Every row gives one point. Any point is a mix of the corners, with weights that add up to 1. It lies inside the corners' shape when no weight is negative. Say inside or outside, and name the corners with a negative weight.

Corners:
(1): [ 21.7   4.4 -13.5]
(2): [ 21.1   5.5 -43.1]
(3): [-5.3 -9.9 11.6]
(4): [-26.5   7.6  35.5]
Points:
[-10.2   2.7  29.1] => outside (2)
[-22.2   6.6  29.8] => inside
[ 13.0   5.2 -26.3] => inside
[-18.0   6.5  25.5] => inside
[ 4.5  8.1 -5.6] => outside (3)
[-11.1   1.7  10.3] => outside (1)
[-7.9 -1.3 20.6] => outside (2)
[-17.2   3.0  23.9] => inside

Corners:
(1): [-10.4  -4.8  21.1  -5.1   6.0  14.6]
(2): [ -3.0  -0.6  24.4   6.0  39.5 -34.4]
(3): [ -7.0 -18.2 -11.3 -19.8 -19.6 -12.0]
(4): [-23.9   2.0  36.8  16.1  13.7 -18.7]
(5): [ 27.2  -9.2 -24.0   3.3 -24.0  10.6]
(6): [  7.7  38.7 -19.7  -1.6 -12.2  54.0]
(7): [-24.9 -32.0 -17.8   0.1   2.3  -3.2]
Points:
[ -9.8  -9.7  15.9   0.0  13.3 -17.7] => outside (6)
[-10.6 -16.8  10.4  -1.1   5.4 -15.2] => outside (6)
[ -9.6 -11.0 -20.8  -6.1 -11.2  22.8] => outside (2, 4)
[ -1.3 -10.2  -6.1  -3.5   2.9  -4.2] => outside (4)

Corners:
(1): [ 10.3  32.1 -16.0   2.8  -1.1 -25.6 -11.9 -23.1]
(2): [ 31.8 -60.1 -25.3  14.0  -0.2  -0.1  41.0  11.0]
(3): [ 18.8  -3.8 -14.4  21.4 -24.9 -24.3   9.6  24.9]
(4): [-24.0  24.6   0.7  -0.7  26.9 -21.1 -36.1  -1.5]
(5): [  9.5 -26.9 -25.5 -32.4   4.8  25.4 -31.6  14.0]
(6): [ 17.8 -19.7   0.6 -34.2   9.9   8.6  -9.8   7.1]
(7): [ 11.2  -3.3  15.9   5.6  10.4  -4.4 -38.3 -14.0]
(8): [ -3.1 -19.8  -2.4   5.4  -8.3  42.8   9.5   2.3]
(9): [29.4 -5.2 -7.5 16.9 19.7 -5.5 17.2 18.4]
Points:
[ 11.8  11.7 -12.8  -0.1   0.4 -13.8  -9.8  -9.2] => inside
[  6.8 -17.1  -5.2  -4.7  13.2  14.6  -8.4   7.2] => outside (1, 3)
[ 11.7 -10.2 -10.2  10.2   2.3   1.1   1.6   6.3] => outside (6)
[  1.9  -0.5 -15.1 -28.6   9.3 -18.0 -19.0   5.2] => outside (7, 8, 9)
[  3.8  19.9   3.0   9.5   6.6 -15.1 -13.6  -1.4] => outside (2, 5)

Corners:
(1): [ 27.3  -7.7  -4.7 -12.7  46.7   4.1  13.6  16.0   3.5  20.7 -17.0]
(2): [-13.3  20.0  -6.6  -2.5  -3.0 -44.5  -4.1 -30.6  16.6  35.2  23.5]
(3): [ 63.2  18.3 -28.6 -24.8  -2.0   4.2   3.0  11.2  14.2  -9.9  22.2]
(4): [ 13.4 -26.2  10.4  18.9 -28.1 -35.2 -20.7 -14.9  -6.7  16.9 -12.4]
(5): [ 51.3  24.7 -10.9  -8.4  22.3   6.7  -3.8 -28.4  10.0   7.2 -10.5]
(6): [ 29.6 -12.8   6.0 -33.6   0.3 -20.4  17.6 -45.4  29.5   2.7  -0.2]
(7): [-16.8 -12.2 -25.5   5.6 -16.3 -13.9  -3.6 -20.8   5.6   7.8 -11.4]
(8): [ -8.5 -23.6 -17.8  -6.6   6.4 -25.1 -37.5 -12.6  24.8  -9.2   6.3]
(9): [-22.4   4.0  18.5 -19.4 -12.0 -45.9 -34.9  -0.5  15.9 -35.0  22.2]
(10): [-13.7 -10.6  -5.0   2.3   8.9 -24.3 -17.2   1.4 -49.6  -2.0  16.2]
(11): [-13.1   8.0  15.3  -7.8   4.0  -7.7 -33.8   0.8   7.6  21.9  21.7]
(12): [ 44.3  37.2 -17.4  37.9   4.6  23.9   1.4   4.1   6.1   2.2  31.2]
Points:
[ -9.1 -16.9   3.3 -12.8 -13.1 -34.1  -6.1 -15.0   2.8   7.3  -2.3] => outside (5, 8, 12)
[ 23.5  -1.1 -10.7  -0.3  -1.0 -12.5   2.0 -10.4  19.7   7.2   2.7] => outside (5, 10, 11)
[ 11.6  -1.7  -3.3  -1.2 -15.8 -18.2  -4.6 -11.4  14.5  10.7   3.3] => outside (5, 8, 10)
[  7.9   0.8  -6.1  -3.1   1.5 -16.7 -15.8  -8.4   9.8  -4.8  13.5] => inside
[28.4  3.8  0.4 -8.8 10.4 -8.0 -4.4 -9.2 21.3  8.6  4.7] => outside (7, 10)
[ 17.4 -11.2  -5.5 -16.4 -10.4 -29.6  -4.4 -24.1   6.2  -2.3   1.7] => outside (1, 11, 12)
[ 15.8   4.6  -0.2 -16.1   2.8 -19.3  -7.4 -15.2   2.0   7.6   3.9] => outside (8, 12)
[  8.4  -0.6  -4.9 -13.3  -5.8 -24.3 -12.0 -19.2   9.3   1.3   9.8] => outside (1, 12)
[  9.4  -1.5   2.6 -15.8   3.9 -17.9  -5.5 -14.8   9.9  10.1   3.9] => outside (8, 12)

Corners:
(1): [ 12.9 -17.0  21.1   2.5  81.1   4.4 -24.3  28.6  16.4  29.3   6.5   3.0]
(2): [ 17.2   2.2  19.8  -4.6  -3.6 -21.8 -26.5 -15.2  20.4  20.8   1.6  61.9]
(3): [  5.2 -16.7  -8.0 -15.4   3.4  13.8 -18.0   3.8  10.1 -27.4 -18.3  19.5]
(4): [-27.4 -30.8 -15.4  44.2 -26.3 -23.0  13.6  48.2 -11.1 -10.9   6.7   6.4]
(5): [-16.1   2.1  -8.9  12.6 -33.9  -3.6   1.5  18.3   3.3   9.1  18.3  -5.2]
(6): [-22.5  -8.6   7.2  20.0 -28.2 -11.1  -5.5  -4.5   4.8 -25.4  -0.5  -0.5]
(7): [ 24.0  14.2  -1.4 -13.5  40.6  -3.5  16.0  17.6  21.3   0.5  -9.5   2.2]
(8): [-12.5   2.4 -14.8  19.1   7.0  11.5   8.1 -15.0 -10.2  -2.2   4.1 -13.0]
(9): [-21.6   9.9  19.2  -5.7  26.2  10.9   6.3   2.3  19.6 -17.8 -10.9  29.6]
(10): [  6.7   6.6   1.2 -26.3 -23.3  11.4 -18.7 -13.3 -33.2 -18.7  -1.3 -10.1]
(11): [ 19.1  -8.9  -2.0 -30.4  -8.7  12.7  33.2 -27.5   0.1  19.1  -0.7 -11.5]
(12): [-67.6  13.4  -6.7  49.9 -36.8 -45.0 -24.5  -4.5 -13.8  -7.3  -3.5 -10.5]
(13): [ -7.7 -10.4   4.4 -25.3 -41.0 -24.4 -19.7  -8.3  -3.2 -14.0  29.3   3.0]
Points:
[-10.4   0.3   5.5  -3.1  -1.4  -4.9  -2.2  -2.6   6.0  -5.0  -0.2  11.1] => inside
[-6.5 -0.4  5.4  0.7  1.2 -4.6 -8.3 -2.3  7.9 -4.5 -2.1 19.4] => inside
[-4.2 -1.9  0.2 -3.1 -5.7 -5.8 -5.9  0.9 -2.4 -2.3  4.7  7.7] => outside (6)
[-10.6 -11.6  -3.0  11.3 -13.3  -9.1   5.7  10.9  -1.2  -6.4   2.4   2.4] => inside
[-11.8   1.5   1.8  11.8  -0.6  -8.2  -4.4   4.8  -2.7   1.1   0.3   1.5] => outside (3, 13)

Corners:
(1): [-11.4   9.7  35.7 -20.4 -17.5  -8.7  12.9  14.0  -8.0 -24.3   7.8 -28.8
   0.2 -27.4]
(2): [ -0.7  13.0  22.1 -26.2  34.1  -6.7 -21.1   6.6   7.7   5.2  20.5   7.0
  21.4  16.9]
(3): [ -9.0   6.0 -13.5 -14.0  14.9   5.8 -18.8  -2.0  22.4  -3.8  -7.0 -10.8
   5.6  45.2]
(4): [-11.2  31.4 -11.3  32.7 -21.8 -40.7 -22.8   5.9   6.0  22.8 -18.0   5.5
  14.6   0.8]
(5): [ -8.1  33.0 -15.2   8.8  34.1 -18.7  16.5   1.4  -0.2 -27.9  -8.7   6.9
  12.4 -10.5]
(6): [ -6.5 -10.9   3.4   0.6 -17.5   6.7  13.2  14.1 -11.1  15.3  -2.8   5.6
   4.7  21.3]
(7): [  6.9 -17.1  11.6  25.7 -16.5   0.5 -27.5 -52.4   0.2  15.2   2.2  22.0
  22.7  -1.4]
(8): [-10.1  10.1  13.7 -14.6   3.2 -11.2  16.7  -2.3  -8.5  17.6  22.1  -6.8
  -9.2  -8.3]
(9): [-15.1  34.3 -10.0   4.7   4.3   3.2 -15.0  -1.3  29.3  11.7 -42.0  14.9
  -7.0  34.5]
(10): [  2.9 -31.0  42.3  -3.5   6.5 -17.5  31.0   0.5 -34.8  -9.9  -2.0 -14.6
 -12.9  13.2]
(11): [ 20.1 -50.5  11.3   1.4  12.9   1.7  61.1  13.3  -4.1  19.1  13.2   2.4
   6.4  -8.5]
(12): [-18.5  10.4  68.0 -16.8 -13.8  -6.6  36.1 -12.2  10.7 -40.1  -5.2 -26.5
  11.5   4.0]
(13): [-10.7 -56.4  -0.4  18.2  -7.0 -24.8  28.9  -4.8  -3.2  19.4 -21.0  41.9
  -4.8   2.4]
(14): [  3.7  36.7  22.3 -52.0   7.1 -30.9  20.5   2.5 -27.5  -2.2  -2.2 -18.0
  32.0  -5.1]
(15): [ 44.8 -32.5 -64.5  21.6 -11.5  -3.7  11.2  -2.9   6.9  -1.5   2.5  35.6
 -26.9  45.4]
Points:
[  5.5 -24.1  18.1  -8.5   0.6  -0.1  10.0 -14.7   4.5  -2.9  -6.2   3.7
   3.8  19.8] => outside (4, 5, 6, 8)
[ -2.7   6.3  -3.3   0.0   5.4 -10.0   3.4   1.3   2.2   4.5   0.4   6.3
   7.5   2.6] => outside (10, 12)
[-10.6  15.8  16.2 -10.7   7.5 -15.8   2.6  -4.9   7.2   4.5  -3.2   0.3
  18.2  -6.9] => outside (6, 10, 15)
[  7.1 -34.1  13.1  -3.9  -3.9   3.4  33.1 -11.2  -3.6   4.5  -3.6   3.5
  -2.9  21.9] => outside (1, 2, 4, 5)
[-5.6 -2.3  5.6 -2.6 -0.2 -8.8  8.0 -3.1 -0.3  7.4  0.8  3.1  1.3  8.4] => inside
[ -5.2 -12.4   7.6  -0.4  -2.7 -17.6  16.3  -0.6  -4.6   7.8  -6.1  10.1
   3.4   1.5] => inside
[-5.3  0.6  2.0  2.9  0.9 -5.2  4.3  0.2  1.8 14.7 -2.8  7.8 14.0  0.1] => outside (10, 12, 15)
[  5.4   4.5  -1.3   5.2  -5.3 -13.9 -15.1  -9.2  -1.3  15.2  -0.5   2.7
   7.1   9.3] => outside (5, 6, 12, 13)

Corners:
(1): [-26.3 -23.7  11.5   3.5  17.3 -10.5  11.4  16.6  38.2   6.6 -53.5  21.7
 -19.5 -45.3  24.1  -6.9 -43.6  -2.8  18.5   3.9]
(2): [-20.2 -28.7 -19.8  -2.4   4.8 -13.7  35.5  28.2   9.2  23.1 -46.0  -2.1
   3.8 -10.0  26.9 -16.2 -33.6  -2.5  -9.1  11.5]
(3): [ 25.6  -3.4   7.4  12.8  -3.7   9.9 -12.4 -45.9 -30.5   2.2  -5.5 -13.7
 -24.7  -0.3 -27.3 -33.0  21.4  17.8  15.1   2.9]
(4): [ 20.4 -11.0   6.0 -10.7 -35.3 -12.9  -5.6  11.0 -14.6   8.3 -37.3 -26.5
   0.7  23.3  25.0  21.4  -3.5  -8.2   5.8  -0.4]
(5): [  9.0  15.7   4.6 -21.6   7.5  -6.8  -4.4 -19.2   1.9  -8.7  27.0   3.9
 -27.9  21.1 -33.7 -24.2  25.1 -16.4   5.8   1.3]
(6): [ 21.6   1.0  24.4  -2.4  30.8  -2.3 -14.5 -38.5  -9.5   6.3  37.7 -13.3
 -36.7  38.7 -23.1  -7.9   7.9 -23.4   7.1 -11.8]
(7): [ 13.5  16.7  26.0 -15.4  15.4  14.0 -29.8  -5.0  -8.4  15.6  31.8  -0.5
  -4.7  37.5 -40.6 -19.1  37.9 -12.7  17.5 -18.2]
(8): [-30.3 -38.8  11.3  -4.2   7.7   0.8   9.4  38.7   5.8 -32.0 -18.2   2.2
   3.2  -1.8  16.1  22.1  14.6   0.8  -1.0   9.6]
(9): [ -9.7  23.3  10.6   0.2   1.7  -0.4 -14.6 -31.9 -14.7   7.1  21.8  16.8
 -14.2  12.6 -11.0 -39.3  14.8  15.8  21.2  -2.5]
(10): [-22.4 -20.9  -9.2  -8.2  17.6 -28.8  53.1  42.7  -5.0  25.2 -40.9  28.7
 -18.3 -34.7  10.4  24.3 -37.9 -11.8  13.5  -0.8]
(11): [ -8.7  12.8  -5.5 -23.8   5.7  15.0 -14.0 -22.2 -24.1  25.2   4.7   2.9
 -42.4  11.0 -24.3 -15.8  35.2  12.3  13.2  -1.5]
(12): [ -8.4 -16.2   1.4  -6.5 -20.1 -39.8  20.8   3.4   5.0  15.0 -29.4  24.9
  23.6 -16.4   5.3  33.1 -11.3  24.6 -36.2  10.3]
(13): [-15.5 -32.9  30.7 -13.8 -32.1  53.0  18.0  19.3   4.8   5.1  -5.5  13.4
   8.2 -18.3  31.6   7.6   3.6  15.4  11.6  40.3]
(14): [ 13.2 -17.2   6.3 -23.5 -40.8  13.9  -7.7  -7.9  -8.4 -11.4 -22.0 -48.6
   4.8  11.8  14.0  12.4 -18.1 -17.1  -3.4 -34.6]
(15): [ 38.2  28.1  12.7  10.6  -3.7   5.7 -14.2 -19.7   8.6  15.1  20.3 -49.0
   6.0  15.8 -13.4  -5.1  15.6   3.7   5.7 -12.6]
(16): [ -7.4 -22.3 -18.2  -8.6 -14.4  25.4  -7.1  14.9  -2.1  12.7  13.5   3.1
  11.0  -1.0  12.5  -4.1   1.7 -13.7  23.2  10.8]
(17): [  2.2   2.1  -4.6 -24.8  13.3  14.4  -7.0  -5.1   5.5 -20.7  -5.7  24.8
 -24.3  12.5 -18.9 -12.6   2.5  21.0  27.6  31.2]
(18): [-24.7 -21.5  -9.2 -16.6 -13.0  12.0  27.4   3.1  25.4 -21.5  -9.3  -5.0
  29.5  14.4  -6.0   6.6  26.6   2.1  23.1  21.2]
(19): [-11.8  14.5   7.0 -12.3  41.3   5.9 -12.7 -25.7  -0.7 -13.6   6.5   5.2
 -12.2  -1.9  -0.2 -14.7  26.7   3.5  14.9  10.7]
(20): [-15.2 -36.2  11.1 -33.7 -11.4  -6.2   1.8  21.3  14.7  -5.1  -2.1 -21.2
  13.2   3.5  26.9  -4.1   3.4  25.0  17.2  28.2]
(21): [  2.6   4.2  17.1 -16.3   3.5  -9.3 -26.9 -23.3 -19.0   3.6   8.4 -29.4
 -10.4  30.3 -21.2   3.6  -3.5 -17.9  -3.7  -1.5]
Points:
[ -2.7  -5.8   2.3 -10.3   2.4  -7.9  -1.1  -3.2  -2.2   5.0 -10.3  -5.8
  -7.3   8.2  -3.5  -1.4   0.5  -2.9   4.6   0.3] => outside (13)
[ -5.9  -3.2   1.4 -10.4  15.2 -16.0   2.5  -3.2  -7.8  10.8 -12.1  14.0
 -25.4   6.0  -3.8 -11.8   4.7   7.3   8.4   6.1] => outside (13, 14, 15, 16, 18, 21)
[ -5.0 -10.4  10.2  -9.2  -3.4   6.4   3.1   1.8   0.5   1.8  -6.6  -1.3
  -1.7  -0.3   5.0   2.4   4.1   3.4   6.2   9.7] => inside
[  4.5  -8.2  12.1 -10.8  -7.6   9.9  -5.5 -10.9   3.9 -14.3  -6.0 -26.5
  -4.1  11.8   5.5  -4.9   1.8  -3.6   9.0  -0.9] => outside (7, 10, 11, 12, 16)
[ 2.3 -5.7  8.3 -3.7  2.2 -1.0 -0.9 -9.1 -3.9  2.1 -3.0 -2.2 -5.9  4.1
 -6.7 -7.3  6.1  2.7  8.6  8.3] => outside (11, 14)
[ -0.2  -5.7   7.0 -10.7   3.1   4.8  -1.5  -3.9  -1.3   0.9   0.7  -5.9
  -8.8  10.4  -5.2  -7.7   8.8  -2.6  13.5   3.9] => outside (12)
